Each row is a point. Each copy is the shape, with its points in the same order, turned, moved and blurred by noise. Say if it was mirrored as well.
In the rows, 128 means zero.

Shape (9 x 3):
[[195 160 176]
 [138 180 180]
 [126 110 136]
 [139 106  98]
 [125 144 110]
 [159 106 120]
 [122 147  78]
 [180  81 147]
 [ 99 119 186]]
Copy 1, 9 rows:
[[190 167 164]
 [137 196 154]
 [129 130 110]
 [127  87 126]
 [112 124 150]
 [158 114 128]
 [ 88  94 151]
 [191 112 107]
 [131 181  81]]
Copy 1 is: mirrored
Copy 2 (9 x 3):
[[ 94 101 208]
 [101 164 194]
 [137 131 127]
 [116 108  96]
 [ 98 140 117]
 [119  94 127]
 [ 80 138  90]
 [148  70 149]
 [164 163 158]]
Copy 2 is: mirrored
Copy 3 (9 x 3):
[[148 200 101]
 [165 151 147]
 [100 103 115]
 [131  88  76]
 [152  90 100]
 [111 119  76]
 [159  72  85]
 [ 86 153  56]
 [103 130 164]]
Copy 3 is: mirrored

Shape:
[[111 111 133 185  81 137]
 [138  85 120 107 161 140]
 [117 122 149 116 124 170]
 [ 98 155  98 171  32 163]
 [143  64 125  84 162 130]
 [125 169 133 135 135  82]
 [143 110 125 132 130 133]
 [216 115 114 162 144 149]
 [140 180 105 155 148  71]
 [147 156 142 110 117  81]]
Copy 1, 10 rows:
[[112  90 139 163  93 105]
 [150  84 144  94 182 142]
 [116 121 166 110 142 160]
 [ 94 141 107 144  47 130]
 [158  79 161  64 186 139]
 [126 150 138 119 159  71]
 [148 101 141 120 150 125]
 [206 117 108 170 167 150]
 [134 165 114 143 173  65]
 [162 163 158 107 153  80]]
Copy 1 is: only turned
Copy 2:
[[ 88  94 147 164  86 133]
 [132 115  98 115 174 129]
 [125 113 148 105 133 166]
 [ 91 124 123 164  31 184]
 [136 101  90  95 186 118]
 [106 182 139 127 114  93]
 [132 122 120 135 136 125]
 [193 121 124 184 142 114]
 [112 206 128 155 113  84]
 [133 168 126 102 100  81]]
Copy 2 is: only turned
Copy 3, 10 rows:
[[124 124  82 179  67 140]
 [124  87 115 101 144 134]
 [121 131 105 108 104 174]
 [140 150  15 161  41 159]
 [120  71 130  79 138 122]
 [133 180  97 133 128  90]
 [141 112 103 126 117 132]
 [212  98 118 152 144 145]
 [152 179  83 153 152  76]
 [152 169 110 109 107  85]]
Copy 3 is: only turned
Copy 4, 10 rows:
[[125 107 142 175  63 118]
 [121  94  99 138 160 151]
 [117 117 145 125 118 167]
 [ 93 146 129 162   7 145]
 [125  72  90 116 171 148]
 [109 168 126 128 129  80]
 [131 117 108 144 123 136]
 [195 144  78 172 132 150]
 [111 189 103 155 138  72]
 [129 157 113  99 122  87]]
Copy 4 is: only turned

Shape:
[[156 150 121  99 138  99 131 152 141]
 [129  71 122  93 164  97  88 111 165]
 [150  89 215 118  73 115 141 153 126]
 [108 168 153  88 146 152 128  99 120]
 [147 127 161  89 116 155  97 165 142]
 [103 123 133 115 189 126 125 163 115]
 [136 105 134  76 159 109 157 127 124]
 [ 75 170 104 178  92  79  82 147 160]
 [168 118 152 146 131 122 112 120 119]
 [141 113 142  93 168 118 141 133 159]
 [ 81 160  72 196  81 153 143 142 167]
 [ 74 177 116 212 100 121 138 133 225]
 [ 95 132 129 175  23 122 155 153 162]]
Copy 1:
[[165 145 109  98 133  92 129 156 128]
 [124  85  93  77 143  83  94 100 154]
 [165 102 208  92  75 112 130 162 163]
 [111 176 130 102 134 156 127 125 152]
 [170 127 131  84 117 142  93 158 182]
 [112 125 120 100 158 136 105 164 107]
 [148 113 128  68 147 128 145 114 107]
 [ 92 148  66 163  79  57 122 196 150]
 [165 127 147 142 119 100  97 127 139]
 [143 119 123  78 168 105 135 126 143]
 [115 109  61 208  96 119 176 183 165]
 [ 88 126  84 206 122  70 182 186 211]
 [140  99 113 172  36 101 188 197 174]]
Copy 1 is: only turned
Copy 2, 13 rows:
[[136 156  99  90 139 110 124 151 139]
 [105  72 112 100 158  99 100 110 158]
 [146 106 106 107 120 222  87 131  92]
 [115 168 164 100 144 116 127  83  96]
 [152 118 152  91 115 134  90 152 105]
 [124 111 123 129 173  88 142 151  90]
 [127 112 105  71 167 126 146 116 109]
 [ 66 164  91 190  93  99 101 149 134]
 [168 131 108 135 149 139  94 112 134]
 [127 110 125  94 165 129 144 126 137]
 [108 160 116 203  47 109 171 121 132]
 [ 73 171 145 219  85 145 165 134 181]
 [102 148  88 176  27 181 140 122 118]]
Copy 2 is: mirrored
Copy 3, 13 rows:
[[146 167 140  98 139 105 115 159 150]
 [105 100  85  70 151 107 119 130 144]
 [167  96 183  79  66 141 132 175 118]
 [ 94 163 168  78 150 157 107 108 104]
 [139 144 148  68 104 168  83 167 131]
 [ 78 139 133 106 155 107 116 174 102]
 [124 144 137  69 153  99 153 156 112]
 [ 71 138 154 152  60  98  84 119 194]
 [165 108 143 121 122 126 104 127 112]
 [124 131 129  69 156 127 142 159 143]
 [ 81 174 132 196  78 172 147 121 177]
 [ 78 137 174 181  98 159 144 113 236]
 [119 146 166 145  11 142 161 144 175]]
Copy 3 is: only turned
Copy 4 (13 x 9):
[[128 130 143 124 152 145 115 198 140]
 [113  80 113 125 204 118 116 138 172]
 [176  69 166  84  94  79 128 154 118]
 [109 143 155 108 153 163 124 127  82]
 [167 111 131  84 138 144  82 154 121]
 [151 163  99 123 182 122 143 154 117]
 [120 102 131  99 171 132 160 178 127]
 [ 93 168 112 181  92  97  70 139 155]
 [162  92 150 155 143 125 120 155 112]
 [138 116 137 103 171 143 145 159 154]
 [107 147  81 180  49 168 125 126 151]
 [114 180 132 183  52 146 119  96 202]
 [115 111 115 136   9 111 117 141 147]]
Copy 4 is: mirrored

Shape (15 x 12):
[[123 107  89 161 174  56  86  79 160 125 126 103]
 [ 94  94 128 131 143 175  64 151 154  80 119 134]
 [169 158 132 141 154 162 148 111 103 141 161 108]
 [121 147 115  92 172 151 166 179  97 160 124 108]
 [168 172 121 126 139 142 157 111 105 148 100 149]
 [113 186 143 151 181 113 110  87  75 200 127  97]
 [ 76 129 128  71 102 155  91 160 163  81 152 179]
 [141 151 166 133 145 156 172 128  37 152  84 131]
 [152 135 127 100 127 141 118 114 100 198  89 118]
 [ 84  75  76 130 132 149  69 137 113  93 159 195]
 [ 54 129  86 105 118 139  90 143 149  66 104 169]
 [141 135 177 133 159 140 170 141 121 170 121 168]
 [143 132 164 101  92 113 157 158  96 125 138 123]
 [175 165 167  81 159 142 126 175  69 127 111 164]
 [103 133 102 144  83 134  82 206 157  94 128 175]]
Copy 1, 15 rows:
[[162 112 110 157 217  99 131 132 100 100 134  95]
 [124 101  76 124 115 174 108  98 141  55 133 139]
 [ 98 176 143 124 131  93 134  94 105 119  68 164]
 [ 94 171 127  99 105 173 131 154  85 147  83 139]
 [135 165 143 156 129 128 158 103 108 152  73 178]
 [113 199 154 147 186 120  82  79  87 167 104 113]
 [136 148  67 105  73 164 170 114 174  88 171 128]
 [103 162 190 176  72 158 113  99  79 162  81 173]
 [157 132 162 100 128 142 115  97 112 181  90 147]
 [158 118  46 128  93 128 110 121 105  96 202 168]
 [162 133  44 162  97 173 161 120 132  99 159 114]
 [ 79 158 165 147 129 152 149 127 136 157 116 177]
 [118 156 179 134  77 117 149 146 143 123 105 131]
 [141 210 181 118  99 188 138 133 119 113 109 199]
 [170 133  57 146  76 152 114 165 185  85 132 152]]
Copy 1 is: mirrored
Copy 2:
[[ 54 147  96 122 159  95 131  71 185 100 150 135]
 [ 63  91 133 113 103 140  85 130  91 138 150 178]
 [158 156 117 187 153 149 120 148 131 118 124 135]
 [122 164 109 139 180 176 156 146  59 137 118 119]
 [173 182 110 123 146 136 132 141 122 118  99 150]
 [108 228 143 186 173 100 151 125 136 158 108 130]
 [ 95 128 121  74  67 157 113 161  75 136 204 151]
 [180 164 148 155 159 117 179 146  77 142  76 164]
 [142 174 111 122 153  97 122 135  98 159  87 101]
 [ 95 112  75 111 100 118 108 100  86 165 208 200]
 [ 66 139 100  70  65 152 133 114  84 130 163 188]
 [165 150 151 107 189 142 150 168 123 158 132 151]
 [151 128 119 126 131 115 178 185  91 106 142 117]
 [174 173 147 118 168 118 121 167  43  98 139 156]
 [ 73 121  66  77 101 127 114 198  92 122 168 195]]
Copy 2 is: only turned
Copy 3:
[[105 145 102 170 192  89  53  84 131  86  83 128]
 [ 66 135 117 164 172 188 118 143 109  85 172 137]
 [173 153 135 126 152 135 131  90 108 151 146  87]
 [141 107 162 141 150 151 155 142  92 168  96  63]
 [171 174 133 120 135 134 148 125 125 168  98 130]
 [130 190 163 155 162  93 107  58  56 179  96  95]
 [ 39 141  93 110 170 163 157 185 132 130 165 120]
 [159 148 162 130  86 153 157 102  63 155  96 137]
 [127 138 140 125 147 170  99  94 116 193  97 120]
 [ 70 112  41 177 182 143 136 155  97 124 153 164]
 [ 41 156  75 163 164 163 150 176 123 104 101 144]
 [146 125 188 123 137 109 158 124 121 157 127 143]
 [123 129 131 107  80 117 122 157 113 148 127 100]
 [165 143 162  96 138 150 124 193  69 173 123 124]
 [ 70 157 105 197 139 150 133 215 166 135 157 134]]
Copy 3 is: only turned
Copy 4, 15 rows:
[[136 128  78 192 159  83 115 109 180 129  91 154]
 [115  71 112  85 196 128 106 156 156 139 112  96]
 [149 126 145 124 121 159  81  93  99 153 135 164]
 [127 116 111 107  88 133  83 174  69 143 133 161]
 [139 151 152 112  92 150 108 111 113 112  96 154]
 [ 98 170 149 179 107 114  22  98 104 155  98 156]
 [105 120  92  35 158 121 143 131 151 112 157  83]
 [ 94 109 194 133  79 151  72 117  64 110 101 139]
 [113 129 112 110  81 139  93 100  90 151  56 134]
 [ 51 111  89  97 221 145 144 127 130 115 121 114]
 [ 90 121 102  89 164 133 132 174 171  79 130  74]
 [ 98 117 186  96  99 103 117 126 104 147 110 164]
 [124  93 141 116  88 116 123  99  77 122 151 108]
 [135 131 161  74 121 102  87 118  38  87 111 141]
 [125 136 140  89 188 124 184 165 122 129 130  60]]
Copy 4 is: mirrored
